Rows are points. The window is the flat piece filled in between its corners: a triangle in 3 columns, a solid with four corners in 4, and so on. A path goes straight from each point to the next, and from the last back to the first. After which points does the path pass through the window?

Window (3 x 3)
[[  2  13  47]
 [-32 -43 -70]
 [ 19  39  -7]]
Path:
(1): [ 46  -5 -24]
(2): [-58  22 -58]
(3): [-23  13  -9]
(4): [80 40 46]
(5): [  5 -41 -55]
(6): [-56   4 -47]
(7): [-33  13  42]
(8): [19  3 22]
(9): [36 35  5]
(10): [-17  45  28]
(11): [-53  28 -37]
(12): [  4 -56   2]
Through the window after points: 3, 5, 7

Window (4 x 4)
[[ 28 -39 -39  26]
 [  8  25  38   0]
 [ 33 -48 -15 -81]
 [ -8 -10 -22  22]]
Path:
(1): [-24 -84 -31 -39]
(2): [  7 -43  18  26]
(3): [ 45 -10 -55 -59]
(4): [ 12  37 -11  -7]
(5): [ 21 -29  70 -20]
(6): [  5 -41  60 -65]
(7): [ 38 -11 -32 -21]
(8): [ 52  13   2 -33]
Through the window after points: 2, 8

Window (6 x 6)
[[-11 -52 -49 -25 -60 -50]
 [  5 -43  20  28  48 -25]
 [ 74 -18 -12  10  10   0]
 [ -8 116 -15  17 -56   3]
 [-37 -23 -44 -19 -72  14]
 [  2 -45  46  14 -21 -37]]
Path:
(1): [ 37 -23 -11  32 -23   1]
(2): [ 16  -9 -30  31 -57  -7]
(3): [ 39  20  14 -24   4  -2]
(4): [ 58  -3  13 -35   9  26]
(5): [ 58 -27 -30  46  -3 -28]
(6): [ 56 -53   6  70 -31 -56]
(7): [-29 -48 -12 -29  -2  -2]
(8): [-17  10 -33 -32 -29   2]
(9): [ -31  -32  -26   37 -114   -4]
(10): [ -7 -14  -8  62 -66  10]
(11): [-18 -13 -21 -52 -34 -18]
(12): [ 67  -7 -27 -61  27 -15]
Through the window after points: 4, 8, 10, 12

Window (8 x 8)
[[ 18 -35 -39   2  29  51  -2   5]
 [  7 -33  70  71 -85  53  86  16]
 [-76  56 -18  16 -87   3  37 -55]
 [ 42  -5  16  28  57 -30  16 -60]
 [-50 -80   1 -70 -42 -10   8 -19]
 [  8  20  29  -8  52 -11  66 -55]
 [ 21  16  22 -21  56 -15 -12 -15]
 [ 45 -31  25  22  16 -26  71  20]]
Path:
(1): [ 27 -39   1  13 -50  12  49 -16]
(2): [ 13 -24 -13  -2 -33   2  33 -38]
(3): [-28 -20  30  18   1  13  53  11]
(4): [-31 -16  38  14  27   8  27  31]
(5): [106 -55   9 -15 -11  -9  40 -69]
(6): [ 20   0  30 -18  20   8  41 -62]
(7): [-15  20 -13  42  85 -41  46  22]
(8): [-50  19   9  21 -29  12  21 -15]
(9): [ -9   9  -8 -15 -35   9  60 -41]
(10): [ 75   3 -21 -40  -8  43  22 -28]
(11): [ -7   4  37  65  58 -31  24 -16]
(12): [-18 -14  32  26   6   7  46 -14]
Through the window after points: 6

Window (11 x 11)
[[  53  -63  -45  -57   78   45  -36   23  -40   16  -14]
 [ -91   12   -5   61  -56  -19    1  -29  -12  -18  -65]
 [  35   36   -6   -8  -15  -35   43    3  -12  -74  -28]
 [  25  -43   -5   42   51   13   11  -36  -10  -73   -6]
 [  80    8   24   37  -92  -32   -6   47  -60  -23  -88]
 [  42  -34  -16  -19   49  -27  -33   48    3  -29   48]
 [ -76  -10   75    0 -110   11   22   15  -14  -30   45]
 [ -32   -5   33   42  -10  -19   77   45   -5  -61    3]
 [  23    0   28  -21   59  -68   13  -26   35   29  -44]
 [ -10  -19  -25   43   14  -18   24  -25  -67   -1   35]
 [  12   38  -13   33   -4    5   -7  -15   28  100    2]]
Path:
(1): [ -9  30  -6  10  42  11  -7   5 -40 -12  -4]
(2): [  77 -107    8  -18  -49  -63   40   26   13  -99   -2]
(3): [ -8 -18   4  12 -18 -12  39 -11  34   2  -1]
(4): [-11  33  24  38 -17 -33 -11   2 -25   7  -9]
(5): [-21  86   3  19   1  38 -52  43 -57  -1 -14]
(6): [ 33 -66   7  -7 -27 -49  34   6   7  -8   1]
(7): [ 32 -29 -11  -5  -3 -14  37  -2  17  -4   8]
(8): [ -8  30  50  42   3 -24 -28  23 -70 -23 -16]
(9): [-15  40  20  24  86  -9   6  25 -36 -14 -11]
(10): [  9 -16  12  -6   0 -54  10 -29  29  16 -41]
(11): [ 34 -23 -30  -7 -44 -16  26  -2 -24 -13  -2]
(12): [ 11  10  51  61  29   7 -41  71 -39 -58 -36]
Through the window after points: 9

Window (12 x 12)
[[ 87 -43  45  17  22  -6   6  27 -18  33  11 -16]
 [-63 102   4 -40  62  37 -11 -38 -48  48  14  20]
 [-23  -5  42   5 -32   7 -37  -6  -3  -7  16 -13]
 [ -5  -8  10  25  56 -68  -8 -11 -34  29 -46  20]
 [ 26 -54  17  74  14 -10  56  37 -26  38 -18  49]
 [-41  54  11 -29  61  -7  51 -69  -1 -48 -54  14]
 [-29  62 -62 -46  63 -14   5   7   8 -28 -52  47]
 [ 34  -1  19  -6 -95 -26  24 -26 -40  24  10 -55]
 [-51   2 -35 -51  75  38 -14 -75 -40  42   1  48]
 [ 90 -41  24  98 -17 -29   5 -21  16  61  23  24]
 [-75  39  -7 -64  48   0  13 -21  27  51  12 -18]
 [-29  27 -14  -9  13 -23  15 -28 -34 -22  61 -38]]
Path:
(1): [-22  42 -24  20  40  -5  -1 -12 -10  35 -50 -23]
(2): [ 23 -42  38 -45  26 -50  -3   0 -25 -30  36  82]
(3): [ 10 -13  16  24  11 -22   9  -5 -21  48   9  46]
(4): [  6  -3  13  47  38  11  41 -28 -21  -9 -33 -65]
(5): [-25   6 -16  40  57  29  16 -44 -24  11 -32 -18]
(6): [ -2  28  37 -56  18 -40   4  -8   7   3  25  39]
(7): [  19    5   28 -100   23  -41   12   -9   -4   21   27   17]
(8): [-13   0   2 121 -23  13  17 -44 -42  20 -19 -47]
(9): [ -2  14 -13   8  35  54   2 -29 -25  -4 -26 -18]
(10): [  1   4  41 -22 -20 -57  28 -16  -3  26  32  22]
(11): [-44  -7  77 -37  50 -51  -3 -44 -16  10  -5  83]
(12): [-12  27 -46   8  36  32  12   2  -8  31  -6 -19]
Through the window after points: 1

Window (14 x 14)
[[  -7    0  -29  -40   43  -61   29   79   62  -12  -22  -60   50  -22]
 [  15   53   31    8   11    2   23  -56  -45  -48  -13   20   39   63]
 [ -34  -19   18   47  -62   34  -53   -8    8  -44    7  -23    3    8]
 [ -32   63  -23  -26   42  -14  -21   64   41   37  -35  -60   13  -94]
 [  20  -23  -10  -50   38  -31   68   16   48   48  -59  -44   20  -80]
 [ -26   12  -24   -5   17 -107   73  -48  -91  -40   14  -12   11  -38]
 [  25   25  -55   26    1  -80   16  -54  -39   27   51   -8   16   11]
 [ -14   -7  -14 -100   19  -17  -29   38   11   34  -22  -94   21  -39]
 [ -45    2  -51  -17   51  -73   78  -64  -78   -2   44   92    0   34]
 [   7    9   19    7   36  -80   19   -6  -42   -2   37   -3  -64    7]
 [  29  -12    3  -57    1  -65  -18   69    8   16  -80    6   60  -66]
 [  33   24    7   12  -62   63    5   33  -45  -50   45    2   12   10]
 [ -14  -12   23  -19   -5  -14   34  105  -11   64  -97  -52   78  -16]
 [  18  -21   48   60   15   60  -32  -10  -66  -49   56    9   65   19]]
Path:
(1): [-19  50  36 -36 -16 -10  69   9 -25   7  58   6  39   4]
(2): [ 29  31  31 -31   8  -9  24  21  11  23   9 -15  47 -34]
(3): [-50 -10 -59  12  41 -33   2  39 -54 -19 -37 -34   6 -22]
(4): [ 23 -11 -57  15   8 -32 -22  -9 -16   3 -69 -31  -4 -25]
(5): [-24  23  33 -11   1   0  17  25  -6  -9  44 -15  33 -23]
(6): [-15   7  22  -3   0 -12   5  18   5  27   7   9  57 -13]
(7): [ 37  -1 -24 -33   1 -13   5  32 -55 -44 -26 -45  -9 -15]
(8): [-10  -7 -11 -30  46  -8  17  34 -19  -1 -75 -34  19 -50]
(9): [  4   2  32  -7 -51 -81  22  40  26  79  34 -31  78  18]
(10): [-39  24  34 -28  -5 -21  20  12 -21  18  56  -7  22 -66]
(11): [ 38 -16 -20  10  19 -29  11   5 -25  -3 -64 -18  14  26]
(12): [-15  16 -51  10   9   2  16  44 -23   2 -50 -38   0 -16]
(13): [ -4   3  24 -35 -14 -58   5  -4  11  12  20 -12  31 -22]
(14): [-21  27  22 -12  12 -21  -1  21  20  15  29 -40  11 -28]
(15): [ 10 -47 -68 -18   2 -28  23 -27 -90 -35 -43  -7  10  32]
(16): [  5 -35 -43  18  11 -41 -40  26   0  -2 -71 -43  -9 -21]
Through the window after points: 4, 6

Window (14 x 14)
[[-13  51 -87  47 -19 -15 -41  49   7 -23  -2   7 -29  36]
 [ 49   8  59  61  48 -13  12  -6  52  76  -1  -7 -55  33]
 [-38 110  48  -3 -28  16   7  22 -21  12  22  69 -23  19]
 [ 51 -31 -52  67 -26  22  20 -16   4 -79   0  -7  24   3]
 [ 30  14  18  13  -2  24 -65  15  -4 -23  15  49  40  57]
 [ 10  -6 -36  68 -88 -38 -12   6  18  26 -45 -16 -15  19]
 [ 22  11  36  33 -59 -25  86  79  75 -16 -65  85   0  -6]
 [-24  -4 -28  20  -6 -39  20  30  45 -28 -40  44  34 -54]
 [  0 -64  48  20 -45  56  33  48  55 -43   6   2  -4  30]
 [-14  85 -41  40 117  -8  17 -22 -26  15 -31 -41  21  75]
 [-31  52  15 -15  35 -10  84 -30  -5  12  20  92  -1  64]
 [ 42   7  10  21  33 -79  14  28   6  -3  26   2  61   4]
 [ 53   2 -35 -24 -54 -26  69  -3  43  72 -35  -1 -22 -16]
 [-14 -15  16  42  44  13  -7  62 -30 -35 -50   2 -53  30]]
Path:
(1): [  9  10  17  11  -1 -56   6   2  57 -47 -63  -6 -33   8]
(2): [ 19  14  -1  17 -27 -31  31  -4  38 -18 -58 -11 -65  23]
(3): [25 10  0 24  6  0 34 20 26 42 -4 17 13 15]
(4): [ 37 -19 -15  34 -22  33  33  59  15  21 -19  30  17 -12]
(5): [-19  44  24  10  -9 -86  42 -22  48 -11 -19  -2 -43  34]
(6): [  5  32  10  12 -17 -32  34  11  42 -24 -38  59 -15  10]
(7): [ 26 -21  -8  58 -12  39  83  52  -5  14  16  20  41  35]
(8): [ 13   3 -40  34  33  -8   2  21 -26  37  32  37  44  37]
(9): [ 18  28  36  -5 -27 -54  60   4  57 -20 -40   8 -21 -12]
(10): [ 13  25  -3  -3 -34 -85   0 -38  37  22 -56 -31 -38  28]
(11): [ 55  -5 -40   3 -19  50  94  49  25  61   4  44  13 -27]
(12): [ 34   4  -2  30 -12  27  35  18  12  66  22  24   2  20]
Through the window after points: 2, 6, 8, 10, 12

Window (14 x 14)
[[  61   55    3   20  -53   -7   21   27  -28  -20  -40   28  -15   53]
 [  67   15  -44   -2  -37  -32  -27  -46  -37   24  -21   22   26    0]
 [ -87  -35   12  -43   34   29  -37   26   15  -25   65  -22    8   37]
 [ -80   -8   75   25  105   32  -18  -16   17  -32   52  -55   80   51]
 [  13  -33    4   31  -23    3   12  -13   -8   56  -55  -33  -56   -5]
 [  42   15   11  -26  -64   14   42    1   18   38    9  -21   36  -10]
 [  93  -10   -4   -6  -24  -54   26  -14   51   14  -19   15  -30   41]
 [  55   54    4   22  -21   27  -21  -16   22    6   58   13  -44   -5]
 [ -28  -15  -34   23   83   38   38   30    3   -2   55  -12   51   28]
 [ -12  -42    3    6   16  -41   39  -15    4  -83  -58 -105  -55  -62]
 [ -95   44  -10  -31   98   14    4  -14   17    3   21  -87   26   46]
 [  71   29   29  -50   11    2   27  -21  -42   27  -18   48  -27   -6]
 [  24   24    4   20  -62  -55   54  -30  -21   35   39   47  -22   13]
 [ -94   27   -8    3   68   53   14  -24   64   -3    7   50   89   30]]
Path:
(1): [ 69  -8 -36 -33 -45  16  75  -9 -43 -38  -2 -26   0 107]
(2): [  6  29  23  28 -13 -34  -1  -6  18  23  -3  19 -17 -31]
(3): [-27  41  27   5  37 -85 -17   6  63  38  12 -33 -38 -63]
(4): [ 40 -10   1   2  -6   2  29 -19   9  -3   4  12  12  55]
(5): [  0   7  -7 -34   4   8 -12 -86  12 -12  32 -30   8  60]
(6): [ -9  20  16  32  36   8  39  68  28  35   3  21  21 -40]
(7): [-23  33 -19 -13 -13 -37 -32  53  34  31  18  15  26  15]
(8): [  48  -25   26    4   35   52   71 -103  -36  -17    7  -24  -18   -4]
(9): [ 12  11   5  -4  -2  28  27 -25 -17  -2  14 -17  -5  20]
(10): [ 25  26  14  15 -12 -78 -25  48  44  22  14 -18  -1   9]
(11): [-20 -31  -1   5  54 -46 -34  54  36 -11   2  12   0   2]
(12): [ 14  20   8 -25 -49  43  55 -69 -13  -5  34 -43 -16  35]
Through the window after points: 1, 3, 11

Window (14 x 14)
[[ -33    8   22   25  -96   16  -59   17   19   10   97  -21    1   -1]
 [  47    7  -42  -54    0  -20   35   15  -48  -10   -2   -8   93  -12]
 [  -5   43   39  -38  -12   -8  -37   61  -53   13   16   69  -34   22]
 [ -17  -64    4    6   11   82   38   -7   16  -76   22  -31  -10   27]
 [  13  -12   13  -18    8  -24  -17   44  -17   27  121   31  -84    8]
 [  -6   53  -30  -26   32   73   98  -14    4   17  -57   -7   76  -10]
 [  41    9   76   -4   31   37   37  -52   -6  -29  -30  -21    0   30]
 [ -41  -36  -19   67  -46   -9   40  -19   42   54   -1    3   13   25]
 [  73  -35   -6   -3  -25   20   -4   -3  -21  -67   23  -13  -70  -42]
 [ -20    0  -25   66   -4  -28   34   29   12   21    5  -58  -18   22]
 [ -79   40   -9   29  -40  -20  -53  -38  -12    1   74   16   42   -8]
 [ -70   -1   79 -101   64   12  -24   41    3   -6   42   34    0  -48]
 [  -2    2  -31   55   32  -18    5    9   94   37    0    0  -13   53]
 [  15  -32  -11  -49  -32  -10  -43  -56   -8  -33   38  -60  -66   22]]
Path:
(1): [ 13 -44  11  47  20  87  -7 -12 -33 -11   0 -35   5 -29]
(2): [-28  18  22 -40 -14 -42   0  17  39  -8  58  27 -52  36]
(3): [  6  -3   7  -5 -32 -19  46 -19  25 -29  10  -6 -14  -9]
(4): [-11 -12 -27  -8   6  15 -45  22 -17  19  57 -15 -28  22]
(5): [ 35 -22  19  80  48  29 -52  10  -4  60  16  -1  12 -56]
(6): [-23  14  -7 -32 -42 -20   9   0  19 -13  40  -7 -16  37]
(7): [  3  -1  -4  11 -21  -7  10   4  32 -33  13   6 -31  -9]
(8): [ 30 -35 -13  20  50  27  -4  17 -66  89  38 -60   5  46]
Through the window after points: 7

Window (14 x 14)
[[  58    3  -14  -92   -2  -13  -51  -41  -48   33    9  -19    9  -47]
 [ -24   13  -38   28  -39  -20  -33  -14   20  -14   15    7  -68   45]
 [ -73   16    1  -59  -41    8   95  -46    9   75   70   35   11   62]
 [  40   10  -37   -6   -1   32  -14   25   -9   17   28  -17   15  -12]
 [  16   -6   14    4  -89    6   -3   -5   23  -23   40   23  -52   -9]
 [   4  -10   20  -12  -58   -9   17    6   59   14    5  -23  -30   10]
 [   3  -49   16   22  -56   14  -39  -38  -17   17  -31   38    3   -5]
 [ -38 -111  -83  -29  -59  -10   23   31  -34  -17  -16   31  -13  -76]
 [ -21   46   41    8  -52   12   52  -68  -14  -86   -5 -121  -30  -34]
 [ -76   41   -8   59  -18  -17    6  -59   43   53   63   44   24   10]
 [ -30   24   12   -5   18   44  -36  -35   24  -37  -34    6    0  -25]
 [ -13  -18    4   10  -11  -27  -25    1   38  -38   19   40    2   42]
 [  22   33  -33   21   56  -13  -12  -18   29   -6  -24   68  -12   21]
 [  -6  -27  -23    3   26  -11  -17  -50   -3   13   58    2  -51   -4]]
Path:
(1): [-77  43  19  11 -16 -22  -1  19  -4  57  35   1 -26 -40]
(2): [-15   0  20  22 -33  -6 -10  13  -5 -28  24   0 -25 -20]
(3): [-20   8 -28   1 -33   8  25 -75  55   2   5   4  -1  44]
(4): [ -9 -21 -53  17 -38  15  -8 -30  39  -5  23  18 -41   8]
(5): [-48  48  46   2 -18 -52 -17   5 -23   7   1  -3  -6  18]
(6): [-56  34   5 -12  -5 -68 -61  16 -31  40 -16  18 -21 -12]
(7): [ 30 -40 -43  30 -37  66  46 -71  54 -54  32  -5 -20  30]
(8): [  3 -30 -27 -21 -36  14  20 -43   6   3  10  18  -4  12]
Through the window after points: 4

Window (14 x 14)
[[ 97 -27 -21  10  66 -20  75  32 -62 -25  18 -26  89  87]
 [-49  14  25 -69 -16 -22  14   6 -79  12 -46   2 -18  22]
 [ 56 -32  35   1  -9  -4 -49   0  11 -22   8  40  21  37]
 [  4  74  -6 -25 -18 -33  30  63 -18  19  12  97 -65  33]
 [ 15   2  43  19  51  42 -61 -81  -8 -33 -16  48 -20 -47]
 [ 28 -36 120  77  23  50  11 -13  10 -11  35  53  67  36]
 [ 27  33 -10  39  14 -12   3 -23  70  48  24  -1 -83 -47]
 [-30  13  -1 -37 -33  47  -5  26 -27 -50  -3 -28 -36  22]
 [-10  17  92  35 -75  12 -27 -17 -35 -69  65  30 -20   1]
 [-50  13 -48  22  35  -7 -33  -4 -13  17  12  16 -25 -19]
 [-32  49  68  51 -10 -21 -10  41 -13 -43 -16  21 -53 -67]
 [ 64 -43 -47 -16 -78   3  87  -6  39 -46   1 -21   1 -46]
 [-29 -30  11 -70  11 -18  21 -12   7 -35   3  13 -44  -6]
 [-35  50  45 -23 -12  -9  45  -8  46 -17   4 -16  36 -32]]
Path:
(1): [ -26    6   39  111  -23  -34    8  -27  -49 -121  -24   -5   76   63]
(2): [  9   4  11  -1 -17 -35  27   3 -10 -32 -19  17  -9  34]
(3): [ -3 -10  29 -28  42  46   3   0 -22  14  34  -8  -3 -21]
(4): [ 27 -16  35 -52   0   3   7  41  -3 -20  31  12 -20 -42]
(5): [  3   2   7  32   7   2 -15 -24 -16 -14  -5  35 -12  33]
(6): [-18  38  36  32  -2  -7   1 -10  -4 -41 -24  24 -26 -18]
(7): [ -8  10  41   7  -4 -13  -7  44  -8  -6  21  15 -49 -54]
(8): [-20 -15  23 -33  41 -16  15  20 -30  29  70   7 -29 -41]
(9): [ 36  14  13  24 -39  19  -1 -41  20 -66 -31  18   7  50]
(10): [-17  31 -28  -3 -54  -6 -33 -70  35 -52 -20  -3   4  30]
(11): [  9 -32  55 -40  21  45  61  95 -63 -12  28  -2 -47 -35]
(12): [ 15  -6   7 -56  14   0  26  16 -18   5   9   6 -23   4]
Through the window after points: 2, 6, 10, 12

Window (14 x 14)
[[ 23 -75 -18 -49   5  14  73  21  11  28 -10  -6   1 -32]
 [ 30  61 -38 -47  44 -23 -59  90  35  14 -12  20 -51  27]
 [ 52  77 -57 -25   4   4 -11  38   9 -22  22 -57  19   3]
 [ 22  86 -18  34 -44  16 -74 -24  29  41  15   9 -48  30]
 [-65  17  34 -11  34  21  35 -35  44  23  -9 -28  14  11]
 [ 24   4   4 -29  -1  54  43   9 -47 -57   3 111  20   1]
 [ 24  32  83 -31 -30 -26   6 -37  -6 -28  43 -31  -9 -42]
 [ 42  20  31  18 -27 -10 -54   5  70  31 -38 121  44  60]
 [ 18  -3  -1 -23 -36 -52  13 -51 -20  35 -24  -1  11  17]
 [ 44   5 -21  12  27   0   3  27 -52   4  78 110  12  13]
 [-11 -19 -70 -42 -31 -26 -12  76  -3  16  28  17  17   4]
 [  1 -48   2 -80  32  12 -10  46  25   4 -12 -86 -11  42]
 [  4  24 -41 -71   5  26 -30  -9  19  46   0  -9  38  -9]
 [-16 -53 -15 -20  12  12  -8 -39  14   4 -69 -69  38 -48]]
Path:
(1): [-19 -11 -31 -37   0 -19  -8 -24  43 -42 -18   7   2  21]
(2): [ 84  61  65 -14   9  31   8  40 -45  83  41  -6   0 -37]
(3): [ 14  59  12  -7   9   6  17  89 -11  47 -72   5  48 -25]
(4): [ 28 -11 -23 -44   0   7 -35 -76  33 -16  53  23 -19  39]
(5): [ 10  -5 -15 -37  14   7 -18   6  28 -20  10  23  -7  -5]
(6): [ 16  53  13   3 -20  32  15  24 -21  43 -21  17  33  31]
(7): [ 39  35 -36   3   1 -11   6  65 -56  26 -13   0   6   1]
(8): [-21 -61 -12 -97 -20  -2 -40 -48 100 -10  17   5   7  10]
(9): [ 12 -12 -24 -37  16  25   7 -28  32  -3   8  38 -25   3]
(10): [  7  19  27 -16 -22   2  44  90 -62  -8 -14 -10  82  -1]
(11): [ -9  49  32  71   0  19  10  69  -5  31 -22 -43 -20 -12]
(12): [ 13 -19 -39 -73  -2   6  -6 -43  17   4   5   1  12  -3]
Through the window after points: 9
